Each row is a point. Before rounding, the points of a table are all equally far from one centre. They may lie mostly on one side of it. Write the centre, to within rounding.

Points (8 x 3):
[[-53 -18  -4]
 [ 17  31  45]
 [ 29  72  -5]
 [ 63   9 -21]
 [ 39  29  34]
 [ 57  33   8]
 [ 17  77 -10]
 [ 38  61   8]]
Centre: [  0  16 -15]

Points, 14 rows:
[[  5  41 -11  82   3  38   3 -10]
 [ 22  48 -61  32   1  36  -2  -5]
 [-43  21  -8  48  11  51 -14 -31]
 [-27  20 -26  95  15  -1   7   0]
 [-25  29 -17  58  11 -29 -17 -26]
 [-14  44  -8 -16  12   8  11  12]
 [-39 -35 -36  63   8  -6  -1  18]
 [ -4  50  11  48 -42  17   1   8]
 [-30  54 -31  51  23 -18 -34  10]
 [-19  48 -49  66  32  30 -11 -13]
 [-16  41 -61  54  12   9  28 -16]
 [-12  28  -9  36  15  11   3 -48]
 [ 17  49 -26  44  -1 -27 -16  -2]
 [-22   5 -41  52   7  -6 -15 -45]]
Centre: [-15  14 -25  36  -2  16  -8  12]

Points (18 x 14):
[[ -7  40  -4 -35  83 -37   9  37   5  21  -5  60 -39   3]
 [ -6  23 -34 -66  67 -68  -3  36  13  38 -46  18 -20   9]
 [-15  35 -35 -15  62 -62  27  60  10  69   4 -27 -14   0]
 [  6  26  22 -37  65 -12  56  41  49  38 -23  47 -24 -19]
 [ -9 -18 -24 -31  57 -29  21  20 -25  59 -63  58  -8 -30]
 [-22  -6  18 -88  15 -26  44  26 -31  38  10  38 -16 -26]
 [  1  -7  16 -54  70 -43  20  40  -1  19 -21  77   1  -6]
 [-21  15  -2 -83  37 -71  20  15  -6  34 -57   5  17 -27]
 [-42  11  -3 -60  62 -28   9  47  44  30  17  50  16 -25]
 [ 29  17  12 -79  44 -14 -11  16  15  49 -36  36  27   0]
 [-60   6 -20 -54  52 -53   0  46  10  43   5  33  27 -35]
 [-10  16  18 -42  41 -48  34  45 -32  31 -55   3  15 -61]
 [-15  34 -13 -95  79 -11  30  59  -5  18 -33  24  -8  -3]
 [-34  -1  -2 -44  47   7  54  42 -58  11  -2   0 -53 -23]
 [-30  42 -13 -72  28 -62  16  54 -24 -17 -28  41  18  10]
 [-14 -10  34 -44  49 -44  79  61  10  42 -28  28   7 -21]
 [ -9  -8 -27 -59  87 -19  52  21  41  15 -51  17 -45   1]
 [-17  -3 -11 -32  75 -77  33  84  -5  14  -9  27  -2  -1]]
Centre: [ -7   7 -24 -23  30 -13  35  17   1  11 -11   5  10   0]

Points:
[[ -9 -26  18 -29 -20  -3  19  48 -55 -43  22   1 -58  26  41   5   0  11
  -33 -41 -85 -10  -6  21]
 [-11   3  17 -45 -36  -4 -22  54 -56 -56 -19 -30 -33  -5  12  17 -13 -17
   27   5 -66  -7   8 -18]
 [ 27 -13  15 -28 -52 -47  16  68 -55 -36   6  13 -17 -25  31 -10  -3 -25
   19  25 -18   3  -9  -3]
 [  3 -10  10 -44 -45 -37 -22  69 -53 -13 -29 -33 -73  25  49  -8 -31  -2
   37 -12 -21  14  17 -10]
 [ 27 -51  39 -68 -35 -28  -3  49 -36 -50 -11 -24 -21 -18  12  -9  -9  10
    1 -18 -82  -6   2   8]
 [  2 -14  11 -57 -78 -10   0  -1 -39 -43 -11  -6 -21  23 -10  21 -14  35
   21   6 -56  25   0  11]
 [  2  22   0 -42 -31   0 -55  57 -40 -24  -4   2 -44  46  29 -40   1  13
    0  25 -53  52  12 -19]
 [  4  -9  40 -48 -15 -39 -30  41 -22 -60 -36   0 -57  20  10   2 -31   4
   22 -18 -58  -5  22  41]
 [-29 -59   9 -22 -36   7  -6  22 -33 -44  -7   3 -26  32   1  -1 -20  -5
   -2 -19 -67  21  11  49]
 [ 27   6  47 -40 -75 -30 -22  39 -34 -45 -12 -45 -32   2  35 -42  24  13
   20  36 -49  14  -6 -21]
 [ 12 -30 -15 -31 -47 -58  21  52 -33 -36 -16 -48 -39 -15  45 -47  -1 -19
   22  17 -12   3  11  -2]
 [ -8 -42  34 -31 -21 -37  -1  24 -49  30 -10 -13   3   2  31 -24  -8  50
   48  41 -52  22 -24  17]
 [ 14 -11  17 -59 -45 -25 -38  50 -23 -58 -49 -15 -25   9  47   0 -10   3
   29 -13 -55  51 -15  -1]
 [  0  -8  29 -48 -34  -7   6  19 -16 -71  -3 -10 -25  -3  28  24 -43 -26
   31 -26 -47  19   5  18]
 [ 43 -18  22 -45 -57  15 -26  48  -5 -24   0 -36 -20 -31  71 -26 -16   6
    1  34 -24  19   1  14]
 [ -7  -8  15 -25 -79 -11 -24  31 -65 -12  -2  17 -49  20  30  24 -16   4
   -6  24 -70  -3   8 -11]
 [-12  -6  10 -54 -63 -32 -35  37 -15 -28 -42 -20 -21  24  21 -54 -14   3
  -21  53 -23  57 -29 -31]
 [ -7 -24  20 -73 -38 -39  19  42 -18 -33 -39 -35 -12  10  19 -56  -4 -19
   15 -12 -67  18  26 -13]
 [ -3 -40  39 -50 -42  16  -6  13 -31 -44 -14   8 -54  41   3 -57 -14 -53
    6   4 -60  -8  16 -25]
 [-13 -59  14  -4 -46 -32   8  13 -22 -64 -39  10 -41  64  23   1 -12 -14
  -32 -10 -26   1  -2 -22]
 [ 14  12   4 -49 -61 -63 -13  23 -44 -12 -46   4 -24   0  27 -14  10 -30
   11  21 -43 -24  34 -11]
 [  2 -18  23 -14 -46 -47 -25  42 -35 -52   6 -14  -2  39  36 -23 -16 -26
   10  27 -69  36 -19   2]
 [-19 -34 -15 -56 -37 -40  28  19 -15 -17  29  42 -44   5  27 -16  -8 -31
   25  -5 -59 -24   7   3]
 [ -2 -18  30 -45 -50  -6  20  42 -37 -46   3 -27 -45  15   6 -46 -16 -16
  -26 -45 -92  18   8  -7]
 [ 36  -2 -10 -42 -50 -44 -34  20 -47 -29 -49   9  -5 -23  14   9 -19 -15
    9   0  18   6  10  10]
 [ 28  19   7 -45 -10 -46 -28  48 -52 -55 -36  11  -7 -21  67 -30 -25  21
    8  -7 -52  17 -45  13]
 [  2   0   2 -56 -57 -23  18  51 -26 -66  18   9 -22  -3  44 -22 -20   0
   15  17 -62 -15  -8  10]
 [ 13  -4  12 -38 -46 -45 -16  26 -51 -62   8   1 -22  -1  32  -6  25  -9
    1  19 -64 -14  29  -5]
 [ 42   7   2 -95 -44 -14  -7  48 -50 -24 -12 -17  -9  16  20 -15 -13 -49
   12 -20 -40  21 -17 -26]
 [ 39  17  -4 -37 -59 -33 -14  12 -12 -59   6 -40 -21  32   1 -34 -35   2
    6  30 -58  -9   8  -8]
 [ 18  24  15  13 -80 -19 -14  44 -12 -52  -4  -4 -28  16  42 -34 -21  47
  -24  14 -46   0  -2 -13]]
Centre: [  6  -5  16 -27 -13 -11  -9   8 -15   0 -15 -10 -41   8  17 -27   0   3
  -9  -9 -24  -2 -35  -1]

Points:
[[-28 -59  19  41   7  14  -1 -14  -5 -10  58   1 -15  67  13  38 -48  10
  -46 -48  25   2  14  -2]
 [-52 -54  11  12 -39  16  -2   4 -36  12  37  41 -13  43  59   9 -38  -8
  -51 -38  32   8  -1  -9]
 [-27 -59  36  23   0   2   2 -25 -22 -34  32  36 -23  61  21  21 -54   5
  -44 -34  23   6  27 -33]
 [-31 -69  49   4  10  14  -6 -10 -23 -28  29  37 -30  57  21 -10 -74 -24
  -57 -33  34 -10  18  13]
 [-11 -38  41  37  12  22 -13  14 -10 -27  25  62 -18  55  -3  38 -45   8
  -39 -45  26  -7  12   1]
 [-23 -63  42  47  -7   8   6 -11 -15 -24  66  19  -1  41  24  24 -17 -51
  -29 -31  33  -4  22 -31]
 [ -5 -50  29  28   5  36  -3  46 -27 -25  46  34   6  80  15  20 -55 -27
  -42 -30  -9  -5   2  -2]
 [-47 -36  49  34  -6  12 -20 -33 -26 -24  67  13  16  58   3   5 -44 -15
   -9 -35  44 -22   3 -10]
 [ -4 -54  33  43 -23  11  13 -16 -10 -24  55  16 -18  66   8  21 -47   2
  -25 -38   8 -26  14  15]
 [-32 -25  47  46  -7   8  13  -2   0 -30  43  22 -13  61  32  37 -26   8
  -37 -41 -12  -7  -1   4]
 [ -1 -25  72  54  33  20   4 -16  -2 -15  31  32 -16  60  19  12 -26 -26
  -35 -39  19  -7  15  -4]
 [-41 -31  28  44  11  17  -5 -21 -11  -8  39  28  -8  61  23  15 -36 -15
  -38 -79  10   1  11 -10]
 [-43 -50  34  19 -12  28  -5  -4 -16  11  31  28 -26  79  26  14 -65 -14
  -27 -60  41   2  16  15]
 [-42 -36  63  44  -7  20 -18 -17 -14 -29  36  18 -24  47  43  11 -25  -1
  -30 -45  12 -37  16  22]
 [-28 -61  41  36  26 -16   6 -32  -1 -22  54   3  -9  22   5  -6 -50 -25
  -36 -47  -3   3   3   5]
 [-34 -47  35   0  -2  -6  25   2 -13 -23  44  19  -6  95  30  29 -49 -19
  -34 -57  44 -16  12   5]
 [-29 -42  55  38   8  -4 -39 -19   6  -6  53  18 -11  92 -12  35 -56  -8
  -22  -6  40 -18   6  -7]
 [-34 -45  23  46 -36  -2   8   2  14 -26  47  41  10  71  25  -3 -31 -18
    5 -20   9 -16   5 -10]
 [-23 -70  39 -10  10   2  10 -21 -18 -29  32   5 -37  87  37  37 -25 -12
  -33 -49  51  15  19  -1]
 [-42 -61  37  10  -2   3  -9  -6 -27 -22  60  38 -13  53  -1  11 -47 -45
  -63 -44 -10  27  -6   0]
 [-15 -41  21  36 -29  16 -28  -7  -8 -15  51  39 -22  73  59  21 -38 -11
  -28 -24  43 -12  28  12]
 [ -3 -53  27  23  -7 -12 -20   3 -44 -13  54  14  27  65   3  29 -61  -9
  -25 -53  29 -13  34 -12]
 [-25 -43  61  18  22   2  12 -10  -1 -34  70  22  -9  53  22  25 -24 -16
  -31 -52  40 -22 -12   9]
 [-27 -36  52  35 -10   6   7 -22 -20 -45  32  23 -28  56  10  11 -62 -31
  -38 -12  21   6  23 -20]
 [-37 -55  27  49  -7  11 -23 -22 -28 -26  65  28 -15  42  40  16 -54 -15
  -22 -35  14 -18  13   1]
 [-48 -66  31  30 -11   1  -2  -8 -28 -14  44  21 -10  60  38   9 -67 -22
  -44 -37  45  -5   8   9]
 [-20 -54   9  38  -7  37  11  -3 -11 -32  58  18  -4  59  17  -4 -43  13
   -6 -36  30 -16   4   1]
 [-40 -49  62  45   0  -3 -10 -17  -8  -6  53  16  -6  72  31  -2 -20   2
    2 -30  41   3  43   4]]
Centre: [-25 -34  13 -19  15   3 -18   1 -16   9  17  11  -6  43   8  13  -6 -25
 -18   1   8 -14  14   6]
